Every row gives one point. Each copy is the shape, with its points in the same order, turned, moved and blurred by noise. Is it also mirrored, or only turned?
(in the rows, 128 means zero)

Shape (5 x 2)
[[142 108]
 [102 158]
 [193 121]
 [ 57 107]
 [143 200]]
Copy 1 (5 x 2)
[[123 110]
 [113 171]
 [175  96]
 [ 49 147]
 [169 191]]
Copy 1 is: only turned
Copy 2 (5 x 2)
[[167 144]
 [121 124]
 [212 105]
 [ 98 190]
 [126  74]]
Copy 2 is: mirrored
Copy 3 (5 x 2)
[[128  95]
 [ 92 142]
 [100  47]
 [150 176]
 [ 40 115]]
Copy 3 is: mirrored
Copy 4 (5 x 2)
[[104 126]
 [170 144]
 [ 73 174]
 [170  77]
 [156 206]]
Copy 4 is: mirrored

Shape (9 x 4)
[[ 74 113 190 118]
 [209 184 110  28]
 [119 127 125 104]
 [160 171 146 145]
 [160 153 151 166]
 [160 138  91 105]
 [148 117 118  85]
 [197 113 131 186]
 [ 91 145  89 111]]
Copy 1 (9 x 4)
[[ 68 194 130 144]
 [249 148  68 178]
 [130 152 107 123]
 [128 103 117 175]
 [114 102 145 169]
 [174 119 107 117]
 [164 158 126 122]
 [144  83 194 153]
 [121 129  87  94]]
Copy 1 is: only turned
Copy 2 (9 x 4)
[[ 77  56 138 156]
 [ 85 225  49  92]
 [120 130 121 141]
 [ 83 167 161 111]
 [101 145 187 107]
 [144 171 115 133]
 [127 139  92 130]
 [142 155 189  72]
 [133 144 123 192]]
Copy 2 is: only turned

Shape (14 x 8)
[[125 146 132 173  94 122 159 135]
 [150 104 148 168 110 129 123 131]
 [167 138 109 171  90 127 142 147]
 [ 84 116 157  32 142 114  65 100]
 [136  88 163 169 113 118 167 116]
 [150 108 148   7 149 121 119 134]
 [151 111 146 144 158  93 128 153]
 [ 91 125 104  68 135 155 134 142]
 [131 157 158 165 151 144 159 114]
 [136 139 140 157 125 122 167 136]
 [113 133 122 157 157 118 159 141]
 [166 131 131 136 159 118 147 101]
 [141 114 156  93 151 158 110 156]
 [117 168 157 156 114 116 168 148]]
Copy 1 (14 x 8)
[[140 166 121 127  93 165 111 143]
 [158 133 109 152 132 160 104 111]
 [171 157 132 164 107 162 133 152]
 [ 88 101 160 100 172  46 109  68]
 [124 136  83 152  97 169  96 105]
 [ 99  98 159 149 125  63 176  40]
 [157  86 112 126 102 144 130 105]
 [101 149 122 114 144  81 173 114]
 [115 145 125 102 122 192 132 105]
 [131 145 121 126  98 168 132 123]
 [123 119 106 106 107 160 147 145]
 [113  98 137 145 124 175 140 108]
 [148 128 119 122 148 114 154  63]
 [135 159 131  98  81 165 124 125]]
Copy 1 is: only turned
Copy 2 (14 x 8)
[[100  90 124 138 124 113 135 114]
 [113 133 122 157 132 113 132 147]
 [ 77 111 106 157 141 111 154 114]
 [211 205  86  90 107 172  74 141]
 [110 109 140 152 148  98  98 165]
 [129 207 102  68 146 194  71 151]
 [114 160 154 126 151 123 149 154]
 [133 168 128 123  97 183  77 100]
 [136  83 153 142 124 154 136 157]
 [106  92 143 138 133 129 132 130]
 [128 113 169 136 128 149 131 114]
 [121 130 140 149 173 172 134 149]
 [114 173 126 122  99 176 118 161]
 [113  78 140 100 124 126 144 128]]
Copy 2 is: only turned
Copy 3 (14 x 8)
[[178 122  89 105 157 116 120  97]
 [165  95 127  94 132 125  85  95]
 [181 119  91 102 135 101  84 131]
 [ 63 148 217 126 148 179 136 110]
 [186  76 122 111 126 137 117  74]
 [103 105 224 165 145 143 134 164]
 [151  81 151  77 127 104 133 124]
 [ 84 129 143 166 148 112 137 121]
 [149  74  98  95 188 131 129 102]
 [170  94 105 110 158 114 129 111]
 [137  89 102  98 142 102 151 104]
 [144  67 120  99 145 150 124 145]
 [109  86 179 126 165 105 101 118]
 [177 121 109 101 183 107 147 101]]
Copy 3 is: only turned

Shape (13 x 9)
[[142 184 112 107 122  56 103  60 175]
 [150 160  74  84  90 128  88 142 167]
 [171 128 126 168 193  95 120 152  87]
 [106 111 137 107 131 147 152 107  98]
 [ 81 112 139 143 106 151 117 154 141]
 [103  88 137 164 103 142 184 166 137]
 [126 142  58 118 122 131  71  89 185]
 [ 73  87 133 125  65 117 129 136 113]
 [183 159  50 120  92 126 100  75 174]
 [181 144 147 206 157 105 116 135  47]
 [155 111 126 205 180  85 122 124  58]
 [137 159 142 199 155 139 127 137  81]
 [118  71 182 138 100 153 118 138 139]]
Copy 1 (13 x 9)
[[106 161 152 105 111 208 167 172 109]
 [163 175 137  84 109 167 100  90  68]
 [167 142 105 149 224 156 119 102 157]
 [136 129 146 140 148  80 135 122 121]
 [208 108 135  84 135  96 150 113 108]
 [196 117  86 129 168  64 156 129  84]
 [135 190 143  44 122 157 158  95  95]
 [170  88 114 142  95  82 153 103 105]
 [ 96 181 128  67 142 175 145  97  49]
 [148  78 126 165 249 172 127  84 143]
 [145 101 108 153 228 157 159  87 179]
 [181  98 156 128 227 138 150 101 132]
 [172  76 103  80 141  79 119 132 125]]
Copy 1 is: mirrored
Copy 2 (13 x 9)
[[167 124  72 109 164 113  43  59 166]
 [ 98 173  83 101 119 132 115  94 182]
 [130  89 127 163 155  50 116 168 125]
 [149 136 124 136 107 145 108 136  74]
 [110 136 150 167 126 175 126 116 121]
 [101  79 155 141 120 195 129 156 107]
 [172 164 104 115 135 136 126  81 203]
 [119 130 111 180  94 200  97 127 112]
 [165 158  57  75 158 142 110 119 207]
 [132 110 120 187 195  68  94 208 108]
 [165  80 127 196 162  74 100 193 121]
 [131 130 164 164 183  98  95 182 118]
 [113 113 109 172 146 184 157 114  81]]
Copy 2 is: only turned
Copy 3 (13 x 9)
[[ 56 194 143 176  61 118 165  90 114]
 [ 84  78 130 154  73 130 149  80 110]
 [147 159 102 145  87 174 161 207 148]
 [133 143 140  90 125  85 155 156 113]
 [123 120  96 104 151 106 111 120 140]
 [148 118 144 119 173 101 109 150 177]
 [104 124 104 192  93 110 147  79  73]
 [ 75 118 132  95 179  97 116 139 123]
 [ 86 104 138 219  62  90 161 105  99]
 [116 153  76 146  90 138 170 247 175]
 [130 177  90 156 122 154 167 241 144]
 [138 154  66 133 108 114 169 190 178]
 [121 130 118  95 128  89  64 159 134]]
Copy 3 is: mirrored
Copy 4 (13 x 9)
[[ 76 135 166 169  96 103 159 100 186]
 [111 156 172 172 162 100 139 177 130]
 [170  72 186  78 120 167 154 107 115]
 [116  74 122 124 107 150  87 169 119]
 [131 130 112 107 141 118  71 146  93]
 [124  75 100 103 187 144  76 126  90]
 [ 80 159 162 118 135  81 156 178 153]
 [115 114  75 145 131 130  95 146  69]
 [ 86 110 178 155 151  58 180 176 164]
 [193  37 181  89  99 122 151  95  87]
 [161  47 160  63  96 151 167  95  90]
 [161  59 181  78 112 111 101 105  91]
 [171 107  71 110 143 125  82 149 122]]
Copy 4 is: mirrored
